Each row of a before or after table is a point. The points were changed in one or more steps. Then noise was added and the rows were shuffled. The steps act on how far a point lies along the listed directions, d1 being the first. Name the steps. A step turns or swaps two directions, mirrors them in a line or flattens them onto one, adds a multiple of one to another, or multiplies one. Angles are multiples of 10 degrees, from the lower direction toward the higher: turns from -170 to 170, lines from 10 to 170 but not 90. Use the fewest steps. Two steps may share a direction if one is a turn and the other turns, adds or multiplies; they go together, in the order done. Otherwise the lowest direction goes first.

Directions:
(1): [ 44 -32]
(2): [-32 -44]
Before, 8 rows:
[[ 14  -8]
 [  9  46]
 [-45 -44]
 [-35 -53]
 [-22 -40]
 [ -7  60]
 [-33  23]
 [-52 -33]]
After:
[[-46  -9]
 [ 47  45]
 [  7 -14]
 [ 55  35]
 [ 42  20]
 [-61   7]
 [-19  31]
 [ 34  51]]
Steps: mirror d1 and d2 in the line at 10 degrees

Directions:
(1): [  9  41  17 -60  34  -1]
(2): [ 52  37 -36  25   2 -26]
(3): [-52  56   1  29  -2   3]
Before:
[[  0 -12   8 -14   1   7]
 [ 30 -22 -17  19 -17  -9]
 [ -2   1   3   2   3   0]
 [  6  -9   1   2  -7   0]
 [  0  14   4 -20  17  -3]
 [  4 -21  -2   5  -9   0]
 [-20   3  13 -24   1  16]
 [ 16 -27  -3   5  -2   2]
 [  1  -7   0   2  -4   0]]
After:
[[ -4 -24   2   5 -10   3]
 [  7 -21  -4  15  -5   3]
 [ -8  19   3 -12  14  -3]
 [ -3  -2   4   0   3   1]
 [-60 -22  38 -39  -1  35]
 [ -3  -8   1   1  -5   1]
 [ 57   3 -40  39 -18 -24]
 [  3  -8   1   5  -8   1]
 [-28 -21  21 -14  -3  18]]
Steps: flatten d1 and d3 onto the line at 30 degrees; multiply d2 by 3

Directions:
(1): [-42 -21 -14  36 -20  37 -37  -2  20]
(2): [-13 -20   7  22 -25 -60 -20 -18 -36]
(3): [-39  -6  24 -43 -42  -1  15  37   0]
Before, 14 rows:
[[ -1   7  -7   8  -8  29  -7 -13  14]
 [ 34  33  19 -37  28 -26  23   3  -8]
 [ 25   2 -18 -13  35  13   7  -7  25]
 [ 29  26  -1 -33  44  37  27   7  19]
 [  0   5  -2  20  15  34   4   2  14]
 [-41 -14  16  23 -38 -34 -18   5 -29]
 [-29   2   7  -2 -28  10 -11  15   4]
 [ 26   6 -13   3  34  15  23  -4  19]
 [-27 -13  -1  13 -42  -9 -11  -4 -16]
 [ 21  17  20 -34  -1  -8  29   8 -11]
 [ 13  17   5   4  41  15   0  -2   3]
 [-15 -10  -7   0  -5  -8  -1 -13   0]
 [-24 -12   1  -2 -25 -21  -2   5  -8]
 [ 11  -7  10   1   3 -19   6   1 -24]]
After, 14 rows:
[[  9   2  -3  21 -12 -11 -10 -25 -11]
 [ 31  22  -8  10  21   4   0 -11   1]
 [-21 -28  -1 -12 -18 -43  -9  -2  -7]
 [-16  -8  25 -24 -22 -61   6   0 -38]
 [  5  13  22 -39 -20  -3  27  11  -9]
 [ -7  -8  14  -9  -3  21   6  19  -2]
 [ 11  12 -14   0  20  23  11  -1  18]
 [-22 -23   7   1 -22 -35   5   2 -13]
 [-28  -5  20   2  -5 -19 -14   5 -21]
 [-23  13  31 -47 -26 -15  12  32  -3]
 [ -7  -2 -12  -2  10  11   2 -15   9]
 [ 11  26 -10  20  35  57   5   9  28]
 [ -7  -9   5  28  -5 -22  -2 -16 -22]
 [ 23  14 -21  13  13  38   4 -10  12]]
Steps: turn d1 and d3 by -110 degrees; turn d1 and d2 by -150 degrees

Directions:
(1): [-39 -12 -15  -7 -60  31 -26 -12  -4   5 -17  20   3 -52]
(2): [-35  21  -8 -28   3  10  29 -52  33  44  -5  -1 -24  29]
Before, 9 rows:
[[-43  11 -23 -20 -33  14  -2 -32  30  49 -21  -1 -25 -10]
 [ -3 -18   6   2   3  -1   6  10  -8 -18   1   0   6 -24]
 [-33   6 -22 -16 -24  15   5 -22  22   5 -14   9   8  -9]
 [ 12   0  -2   5  -8   8  -8  12   5   5   8 -12   3  -7]
 [ -8  16   2 -31  13 -16  20 -12  33  22   6  17 -12  35]
 [-37   1 -26 -17 -43  32 -29  -8   8  10 -16   9  -5 -36]
 [-28  44 -12 -40  32 -14  48 -60  24  48  -6 -10 -16  47]
 [ 43   1  11  20  33 -16 -10  41 -22 -33  11  -4  19   3]
 [ 34  -5   8  34  16   4  -8  40 -33 -55   0 -15   2 -19]]
After (9 x 14):
[[-19   8  -4 -27 -12  -2  -5  -5  22  15  -5  27  -6   1]
 [-46  25 -26 -30 -15   5  15 -44   3  33 -20   6  -4  -8]
 [ 42  -1   9  15  27 -16  -9  45 -20 -32  15  -4  24  -1]
 [-45   9 -22 -23 -27   7   3 -35  30  53 -19   0 -25  -5]
 [  2 -12   7   3  15  -6  12   8  -4 -14   3   0   3 -12]
 [-33   7 -18 -16 -14  11  10 -22  26   9 -12   3  12   1]
 [ 16   8   0   1  -8   7  -7   9   7   8  15 -16   1   0]
 [-21  17 -19 -18 -14  19  -3 -21  20  23 -10  -3 -16   2]
 [ 37   0   9  33  22   3   4  40 -26 -52   3 -18  -2  -7]]
Steps: flatten d1 and d2 onto the line at 60 degrees

Directions:
(1): [ 24  26   9 -41  13   1   2  -4 -30  12  14  19 -31   1  -7  40  26 -44
  -1   1]
(2): [ 33  20 -10  31 -21  13  -7  14 -47 -11  41   1 -17 -12  28 -24  -2  19
  19   4]
(3): [ 15  10   7  -2  12 -29   6  18  14 -25  38 -23  17 -35 -60   0   0   2
  16 -10]
(4): [ 17 -20 -11  -7  -7 -19  48  12   9   1   8  35  -7  40 -20 -35  27   6
   9  30]
(5): [-11 -30  14  32 -12   9  11 -50 -10   4   3  38  -4 -43 -20  -7  -8 -30
  11   8]
(6): [ -3  -1 -13  36   6  15  34 -17  -9 -17  -7 -20   9  17   0  16  52  -4
   4 -52]
Before (14 x 20):
[[ -1  -4   3  13 -11  15   4  -6  -3  14 -10  14 -16  17   4  -6  -2   4
   -5  11]
 [-18 -23   4 -10 -23  -3 -20  11  22  12  -9   3   6 -12   5 -38 -60  12
  -11  42]
 [ 10   3   6  10 -14  -2  15  -4  -4   5   6  11   0   4   4 -11  13  13
    7   0]
 [  3   7  -4   8   2   8  13   0   8 -11   8  -8   5   3  -5  -7  13  -8
    0  -6]
 [  1  18 -27 -25   9  -3  -7  44   7  -2  -5 -39  10  50  14  21  13  27
  -12 -17]
 [  8   7   4 -14   0  -8  12  12   2 -10   6  11   6   6 -12  -7   3   0
   -8   5]
 [-19 -10   5  13  -8  10 -19 -10   5   6 -16 -18   7 -15   9  -5 -20   2
   -4  -3]
 [-10   0 -11   6  -1 -10   8  15  18 -17 -15 -23  27  15 -16  -9   5  20
    2 -15]
 [-12 -12  -8  15 -12  20 -20 -17  -7  16 -22  14 -13  12  43   0  -7  -3
   -9   8]
 [-14   3   3   0   6   0  -8 -11  -1   1 -13   6   4  -1  -8  11   0 -13
   -3  -9]
 [  1  -9 -14  23 -28  22  -8  -9 -17   8  -5  24 -12  17  44  -5  -5   4
   -7  10]
 [ -5  11  11  -2  -2  -5  -2 -13  -7  -8  11  -2  -8 -18   0  -1   7  -3
    1  -4]
 [  6   3  -3 -16   1  -7   4   1   2   3  -9   5  -3  14   4  -4   9  -2
  -13   5]
 [ 11   4  -8  18 -12   3  -3  20  -6  -8  18 -12  -2  -7  -6 -18   1  22
    5   4]]
After (14 x 20):
[[  5   1  -2 -14   0  -7   5  -2   2   3  -8   6  -2  10   2  -5   7  -3
  -11   6]
 [  1   5  -5  10   1  13  12  -2   7  -8   2  -6   3   7   4  -9  12  -7
   -2  -4]
 [ -9  -9  -8  12 -10  19 -21 -14  -7  15 -19  11 -13  13  42   2  -6  -2
   -9   7]
 [  0  -8 -15  23 -28  22  -9  -5 -14   8  -6  20  -9  20  45  -7  -5   8
   -7  10]
 [ 14   7  -9  13 -10   2  -5  24  -6  -8  18 -14  -3  -2  -5 -16   3  22
    4   3]
 [-14   2   3   1   5   1  -8 -13  -2   2 -15   8   2   0  -6  11   0 -15
   -3  -9]
 [ -4  -7   1  17 -11  14   4  -4   1  13 -11  10 -12  17   3 -10  -4  11
   -5  10]
 [ -6  10  11   0  -3  -4  -2 -16  -7  -8  10   0  -8 -19   0  -2   6  -3
    1  -3]
 [  7   4   4  -9  -1  -9  12  11   4 -13   7  11   9   2 -16 -10   1   2
   -7   5]
 [-13   0   4   2  -3   7 -20  -1   3   7 -12 -23   4  -9   8   2 -15   1
   -5  -5]
 [ -7   7 -12  -5   1  -6   7  19  12 -12 -20 -22  20  27  -5  -2  10  17
   -3 -14]
 [  6   0   4  15 -16   0  13  -3  -1   5   1   9   2   8   9 -17  10  20
    5   0]
 [ -6  -8   4 -21 -13 -21 -20  35  32  -3  12 -20  17 -19 -22 -36 -58  20
   -6  34]
 [ 10  25 -21 -41  13   2  -6  34 -11   8  -4 -22  -8  49  17  39  25   2
  -13 -13]]
Steps: turn d1 and d5 by 30 degrees; add -0.5 times d4 to d1; add -0.7 times d6 to d3

Directions:
(1): [ 21  -8  25  20  10  22  -5   7  -1 -35 -30  -7  -1 -14 -11 -13  37 -27
  13 -27  -2  -4  11  50 -41  -3 -32  17  34  -1  -2  38 -36 -52  21   1
  15  29  23 -27  17  11  10 -25  24  21 -21  -6]
(2): [-11  -2  -4  31  30  28   8 -35 -26  14  11  29  25 -19 -30 -20 -28  -7
  28  33   4  -8  40 -41  26  26  15 -16  34 -31   2 -16 -33  -9 -28 -21
  41   6   2 -37 -13   5   6   9  22   9 -18  18]
(3): [ 18  30 -17 -28  45 -14   6  22  20  11  20  -6  -2 -16 -15  -5 -12  45
  26 -17  -3  11  19  14  -2  42  16   9 -35 -23   2   0   8   0  22   5
   2  29  34  12  26  -8  60 -32   6 -36  -9  46]
Before:
[[-11 -23  15   6 -48   3  -3  -6  -2  -6 -10  -6  -9  27  23  13  19 -31
  -37   4   1  -8 -32  -2  -1 -41 -13  -6  15  32  -3   2   6   9 -12   0
  -15 -18 -27   5 -16  -4 -49  29 -15  27  18 -44]
 [  3 -11   4   2 -11  -7  -2  -2  -3 -12 -10  -1  -4   6   2   6   6  -6
  -11   2  -4  -4 -12   7  -8 -14  -9   6  -1  12  -6   4   2   0  -1  -2
  -10  -6  -6  11  -3   2  -9  -4  -2   8   6 -13]
 [ -3  -6   3  -6 -16  -7  -4   3  -5  -6  -9  -1  -3   5  14   9   4  -5
  -14  -4  -2   0 -18   8  -6 -19  -5   2  -5  15  -3   0  11   2  -1   4
   -9  -8 -12   1  -8  -1 -16   5   2  15   7 -16]
 [  1   2  -5   1  -3  -3   3  -3   1   7   6   1   6   6   3   3  -5  -2
   -8   6   2   4   0 -13   7  -7   8  -1   1   4  -6  -2  -1  10  -6   2
   -3  -6  -8   1 -11   2  -6  14  -5  -2   1  -2]
 [  5  -3   8  10   2  15  -3  -4  -8  -6   1   5   8 -12   2  -7   6 -14
    7  -3   1  -7   6   6  -6   1  -9   5  12  -2   0   7 -19 -22   6  -4
   15   0  -2  -9  -3   3   4  -7  10   3 -12  -9]
 [ -4  -3   3   1 -11  -4  -6  -1  -4  -3  -7  -5  -7  -1   5   1   9 -10
   -7  -8  -2  -3  -9   2  -4  -8 -10  -2   7   5   8   1   1   2   5   2
   -3   2  -8  -1  -8   1  -7   6  -4   2   1 -11]
 [-22   6 -16 -15 -17 -10   9  -8   0  27  24  15   0  16   8   8 -32  15
   -6  25   4   0  -7 -48  40   4  21 -19 -22   1   0 -35  31  41 -21  -3
  -13 -24 -26  17 -21 -16 -18  22 -19 -16  20   4]
 [ -7  -1   3   2 -13   3  -4  -5  -3   3  -7  -6  -3   8   2  -2   7  -5
   -6   1   4  -2 -14  -1   2 -12  -5  -1   1  17  -2  -2   3   2  -2   3
   -6  -4  -6   3  -4   1 -15   7  -4   3   6 -14]]
After (8 x 48):
[[  7   9  -7 -21   5 -15  -1  15   7  -3   1  -3  -4  -3   8   6  -2  17
    0 -12  -4   5 -10  15  -8   1   3   7 -22   4  -1   1  16   4  10   6
   -9   7   5   8   6  -4  14 -12   5  -3   1   6]
 [  1   6  -4  -7   4  -8  -4   4   3  -1  -2  -7  -7  -8   1  -3   4   6
    4 -10  -2  -1   1   5  -4   5  -4   0  -5  -3   9   0   3   1  11   4
    0  10   4  -1   0  -2  13  -3   1  -9  -1   6]
 [  4   0   5  16  17  21   0 -13 -12   0   8  11  14 -19  -9 -14  -4  -9
   19   5   0  -6  18  -4   2  12  -4   0  15 -12   3   3 -26 -25   2  -9
   27   4   2 -19  -1   4  15  -8  19   2 -17   2]
 [  7   8  -8  -8   1 -10   1   8   9   7   7  -6   0   7   5   4  -4   7
   -8  -2   0   6  -5  -4   4  -2   7   2 -11   4  -8   2   6  12   3   6
   -9   0  -2   9  -4  -2   4   9  -8  -9   2   3]
 [  0  12  -5 -10   6  -3  -3   4   8   7   1 -10  -5   1  -4  -3   2  17
    5  -7   1   3  -8   5  -1   5   1   5 -15   8  -2  -1   8   4   9   7
   -8   7   8  10   7  -5  10  -7  -2 -12   4   5]
 [  9   1  -3  -8   8 -10   3   3   3  -7  -2  -5  -2  -2  -4   3   0   8
    2  -2  -6   0  -1  10  -9   2  -3  11 -13  -1  -5   3   4  -1   5  -2
   -7   7   8  13   6  -1  16 -16   2  -5   1   6]
 [ 19  27 -12 -42  21 -21   6  33  33  10  21 -19 -16   2   3   7   4  42
    3 -25  -3  10  -7  25  -6  24   8   8 -45  -2  -1   5  20  11  24   9
  -16  28  27  27  24 -18  43 -24  -8 -31   6  28]
 [ -9  14 -17 -48 -34 -37   3  28  26  17  16 -11 -21  29  30  24 -11  30
  -23  -7   0  10 -38 -11  18  -8  13  -3 -56  24  -1 -22  61  49   9  15
  -49 -23 -21  52  -4 -23 -10   9 -36 -31  33  -2]]
Steps: add 1 times d1 to d2; multiply d3 by -1

Directions:
(1): [-13  -8 -11 -39 -29 -21   2 -50   5  33  21  44   8  29 -10  24  29 -19
  24  18 -39 -46   6 -41 -26  -9  17  28  16 -48  12  12  12   5 -11   2
  -1  16 -32 -10   4  -1  21  -8 -21 -19  -2  10 -11  11  32 -46 -10   3
 -26  -1  -1  10   9  11 -28 -30  -5 -22]
(2): [ 10   4  -1   2 -32  32 -21 -25  11  -6   9  51   1 -13  22   1 -17 -12
  21 -12   3  21 -26 -30 -26  21 -15 -46   4 -30  -4 -16 -33  53  34 -32
  12 -37 -13  29 -36 -22  21  -7  12  19 -29   2 -33   3  -4  25 -36  15
  -6  -2  24   6 -23   0  26  27   9   0]
(3): [-33  13  -9  39   8  15  25  28 -30 -15  10  27 -13   7  47 -26   7  -1
  41 -22   7 -57  -5  30  -7  22 -19  23  30 -15 -41  -8  21  25   3   5
  26  17  -5 -24 -12  -4 -25  -2  -5  27  34   3  -7 -60 -11   7   4  33
 -34  -5   1  -2   7  24  -5 -11 -11   9]
Before (9 x 64):
[[ -4  -6  10   2  17 -29   7  13  -4   1  -4 -34  -3   5  -6   0   0  10
  -20  15   1 -10  19  17  11 -11   1  19  -7  14   2   6  16 -28 -18  16
   -7  14  11 -10  20  16 -15   3  -3  -8  17   5  13  -7  -1 -12  14 -10
    6  -9 -15  -1   5 -10   2  -4  -3   6]
 [  2  14   5   4   0  14   0  -6  -1  -9   3  10  -3  -4  14  -7  -6  -2
    6  -5   1   1 -22  -6  -2   0  -7 -20   6 -10  -8  -1 -11  24  16  -7
    6 -12  -1  10 -14   3  -3   8   9   3 -10  -7  -4 -20  -5  13  -7   4
   -4   0   6  13  -2   0   5   7   2   6]
 [ -5  10  -2  14  -5  16   6   0 -21  -5   7  18  -5  -8  15 -12   4   8
   14  -8   3 -12  -1   2  -4   9  -7  -5  11  -7 -23  -8  -2  16   4 -18
   -2  -1   5  -9 -16  -5 -15   8  -7  13   9   7  -7 -25  -2   7  -3   3
  -14 -13   1   7  -1  11   7   0  -5  -3]
 [ -7   7  -3  19 -10  11  -5  -3  -8  -8  -3  28  -2  -5  23  -8  -2 -17
   25 -14   4 -17 -12 -13 -16   7 -13  -1  16  -9  -8 -17 -14  20   3 -11
   17 -11 -11  11 -14 -14  11 -12   3  11   6   6 -14 -11  -4  16 -11  15
   -9  -2  13  -4  -6   9   7   7  -2   6]
 [ -4  -5  -8  10  14 -11   8  15  -7  -3 -13 -41   0   1 -20  -3  12  14
  -11   0  -1   2  15  17  19 -10   7  20  -4  13  -8   7  18 -31 -13  13
  -12  13  18  -7  25   3 -12  -2  -5  -6  20  -3  26   2  -5 -14  18  -2
   -1   5 -18  -5  14  -2  -5 -13  -9  -4]
 [  6  -5  -7   5 -22  24  -4 -11  12  -8  10  27   5 -10  18  -3 -19  -4
   19 -12  -2  13 -23 -17 -11  18  -6 -28  -1 -25 -10  -8 -27  42  24 -18
    7 -25  -8  18 -22 -11  14  -1  16   6 -28  -2 -20  -4  -2  26 -25   7
   -2 -13   9   6  -9  -7  29  18   8   2]
 [ 14  10  16  24  26   9   3  42   2 -29 -19 -52  -7 -27   0 -22 -20  13
  -23 -11  30  39  -6  38  32  -8  -8 -21 -21  40 -11 -18  -4 -14   4   7
  -12  -7  29  -6  10   1 -21   2  14  10  -1 -13  28 -15 -24  35   9  -4
   37   8  -2  -3  -6 -18  18  23  -9  19]
 [  0 -17  -1 -30  -2 -18   3 -22   7  23  10  -8   6  14 -15  14  19  -4
  -11  15 -12 -19  17 -12   5 -22  26  14  -6   1  20  14   9 -23 -25   7
  -14  26 -12 -16  15  12   1   7 -20 -37   1   0  28  10  18 -32   3 -10
    1  -5 -16   8  14  -2 -13 -19 -16 -14]
 [  3  -4   5  15  -5  24 -15 -10   5 -14   0  40  -3 -13  28  -9 -15   3
   11 -21   4   7 -37 -10 -17  15 -15 -34  -3 -16  -2 -10 -25  41  21 -24
   14 -19   4  15 -27 -14   1   4  17  23 -22  11 -22  -7  -9  29 -31  14
  -16  -7  22   1 -18   2  32  15   4   9]]
After (9 x 64):
[[ 15  -6  -4   6 -17  22  -9  -4  16 -12   4   9   6 -17  13  -5 -26   0
    4 -13   9  32 -23 -12  -1  17  -7 -35 -10 -11  -2  -5 -29  35  24 -17
   -1 -29   0  24 -17  -6  13   1  21   2 -31  -2 -13   4  -6  32 -20  -1
    8 -13   7   2 -11 -14  34  25   7   8]
 [ -6 -16  -5 -31 -12 -14   2 -27   9  24  14   8   7  18  -6  14  18 -12
    1  10 -13 -26  14 -20  -4 -18  21  16   3 -10  18  15   7 -10 -21   1
   -8  26 -22 -16   9   9   3   3 -21 -32   3   3  19   4  18 -33  -2  -3
   -6  -5 -12  13  13   2 -13 -17 -18 -15]
 [-10  -5 -12   8  10 -13  14   9 -13   4  -5 -28  -3  11 -15  -5  20  11
    4   1  -6 -15  14  13  16  -8   7  26   3   2 -12   7  21 -28 -14  11
   -7  15  12 -13  21   3 -14  -7 -10  -8  26  -2  24  -2   2 -23  19   6
  -10   5 -17  -3  16   8 -10 -20 -11  -4]
 [ 13  -1  10  17   5  26 -20  -2   7 -16 -10  17  -1 -21  19 -10 -23   7
   -5 -18  14  25 -36  -3  -8  10 -16 -42 -12  -1   6 -10 -31  27  19 -22
    9 -23  14  18 -19  -9   1   8  22  19 -26   9 -17   3 -14  35 -27   2
   -1  -7  21  -1 -20  -6  35  20   4  15]
 [  0   7   0  19  -3  12  -9   0  -4  -9  -6  19   0  -9  22 -10  -6 -12
   20 -14   7  -6 -12  -8  -8   7 -14  -5  10  -1  -5 -16 -18  17   2 -11
   11 -16  -7  14 -14 -14  10 -12   7  10   4   2 -10  -6  -9  21 -12  11
   -2   1   7  -4  -9   5  10  13   1  10]
 [  9   9  17  23  31   0   9  45  -4 -23 -18 -58  -5 -19  -3 -21 -10  11
  -22  -6  24  24   4  41  36 -13  -3  -5 -17  43 -15 -13   6 -28  -4  13
  -16   7  28 -15  18   8 -28   3   8   3   8 -12  36 -17 -18  25  19  -7
   37   9 -13  -4   1 -16   8  12 -10  16]
 [ -9  -9   5   2  13 -28  11   9  -6   5   1 -26  -6  10  -1   2   6   6
  -12  14  -4 -27  18  13   6 -10   0  27  -1   4  -2  10  20 -24 -21  18
   -5  22   3 -13  17  15 -16   1  -5  -8  20   5   9 -15   3 -19  16  -4
   -6 -10 -17   3   8  -5  -3 -11  -3   4]
 [  9  13   6   2   3  15  -1  -4   1 -10   3   1  -3  -7  10  -7  -8   2
    2  -5   2   9 -21  -7   0  -2  -7 -23  -1  -4  -6  -3 -11  18  16  -6
    1 -13   3   7 -10   5  -3  11   7   0  -8  -8  -2 -14  -6  14  -7  -3
    3   1   2  13  -2  -2   7   7   3  10]
 [ -2  11  -1  16  -5  15   2   3 -20  -6   2  15  -5 -10  12 -13   2  11
   13  -4   8  -9   0   4  -1   6  -5  -6   6  -4 -21  -8  -2  11   5 -16
   -2   0   7  -6 -14  -2 -15  11  -5  14   8   5  -5 -20  -4   7  -3  -3
   -9 -12   0   8  -3   7   9   3  -3  -1]]
Steps: add -0.3 times d2 to d3; turn d1 and d2 by 20 degrees
